Each row of a before or after table is a point. One or more steps were done to the points. Then noise was added and the rows were shuffled. The steps act on how far a point lies along the listed directions, d1 being the first. Name the steps. A step turns or swaps two directions, mirrors them in a line or flattens them onto one, adds a multiple of one to another, or multiplies one. Angles are multiples of 10 degrees, from the lower direction toward the higher: turns from -170 to 170, lines from 10 to 170 but not 90. Use the fewest steps. Two steps may share a direction if one is a turn and the other turns, adds or multiplies; they go together, in the order done. Otherwise the lowest direction goes first.
In the rows, 128 means zero.

Directions:
(1): [171 126]
(2): [126  85]
Before (11 x 2):
[[123 132]
 [ 84 111]
 [133 112]
 [195 164]
 [114 107]
 [ 98 134]
 [106  73]
 [168 134]
 [176 171]
 [131 137]
 [146 109]]
After (11 x 2):
[[ 91 111]
 [177  95]
 [ 64 138]
 [ 52 121]
 [174 140]
 [133 111]
 [150 149]
 [152 118]
 [122 103]
 [119 133]
 [130 133]]
Steps: mirror d1 and d2 in the line at 70 degrees

Directions:
(1): [114 112 152  87 120  76]
(2): [103 177 104 143 149  94]
Before (8 x 6):
[[123 146  94 144 130 125]
 [142 136 141 141 131 142]
 [106 107 149  96 128  81]
 [154  61 179  83 103 110]
 [ 96 172 107 137 166 119]
 [ 94 187 130 146 149  66]
 [ 98 149 132  89 142  57]
 [158 116 131 155 151 159]]
After, 8 rows:
[[ 96 176 110 116 153  68]
 [ 98 130 135 110 139  72]
 [102 197 113 173 153  97]
 [162 100 142 143 146 156]
 [134  83 173  76 113  67]
 [129 138  94 149 125 140]
 [107 169 103 152 166 147]
 [143 129 144 136 127 141]]
Steps: turn d1 and d2 by 30 degrees

Directions:
(1): [123 175 129 172 120  88 116 113 173]
(2): [132 108  95 113 152 161  90 101 180]
Before:
[[130 100 135  93 119 145 153 140  78]
 [132 119 116 123 144 154 118 104 181]
 [128  73  71 107 182 190  67  77 202]
 [120  98 128 115 143 160 134 138 131]
 [121 177 139 159 114  98 136 125 134]
 [134  76 113  72 154 198 115 142 118]
 [128 148 160 133 121 127 130 151  78]
 [118 152 130 159 128 114 110 116 150]
 [137 183 117 211 112  64 126 131 146]
 [122 171 142 186 100  64 141 123 152]
 [144 148 117 142 144 128 125 136 148]]
After, 11 rows:
[[119 139 131 148 136 133 124 124 176]
 [144  88 123 123 124 136 165 173  33]
 [127 161 153 160 115 101 159 128 139]
 [110 204 152 220 105  33 137 118 160]
 [128 114  94 108 141 147 105  96 173]
 [116 127 148 134 118 125 141 142  85]
 [132  77 144 103 110 133 175 156  57]
 [126 174 114 162 142 118  93 115 209]
 [135 112 127 105 154 171  95 126 121]
 [143 144 134 136 136 121 145 153 110]
 [127 118 140  97 125 147 151 143  76]]
Steps: turn d1 and d2 by -120 degrees

Directions:
(1): [108 124 106 140 179 116 146  93  58 108 127 110  85 129]
(2): [139 102 109  94 144 102 135 193 134 147 116 162  68 124]
(3): [127  76 197  94 179 128 130 133 120 131 132 118 162 110]
(4): [137 139 156 159 105  94  76 168  80  97  92 127 138 114]
Before:
[[121 131 137 133 151 129 125 103 123 129 128 108 141 119]
 [126 132 125 125 116 131 114 145 156 135 129 152 146 126]
 [144  84  79  93 150  84 148 222 122 152 119 175  17 122]
 [138 165 110 142 101 125 119 102 128 126 132 130 132 138]
 [115 127 130 128 138 131 134 106 138 120 139 124 124 129]
 [132 168 100 143 112 134 117 120 151 127 134 127 146 142]
 [117 128 105 131 147 144 140 103 137 136 146 116 125 131]
 [127 137 130 134 138 121 128 109  94 117 136 103 127 123]
 [126 126 144 131 134 113 122 105 106 121 122 111 130 132]]
After, 9 rows:
[[138 161 100 131 107 130 113 145 166 135 131 142 140 142]
 [119 131 112 136 136 144 134 108 140 134 143 117 135 130]
 [116 128 135 130 130 131 129 110 141 120 136 126 131 129]
 [120  94  67 120 186  84 160 158  56 124 124 142   8 124]
 [128 141 136 134 125 129 124 103 110 119 138  99 146 124]
 [122 135 143 133 143 133 120 104 133 130 127 108 151 119]
 [125 127 117 119 127 123 118 154 150 136 126 159 126 124]
 [129 129 148 134 126 120 122 100 116 123 126 109 141 134]
 [143 161 113 133  93 125 117 121 147 135 130 141 132 137]]
Steps: add 0.3 times d3 to d1; turn d1 and d2 by -40 degrees; multiply d4 by 0.7
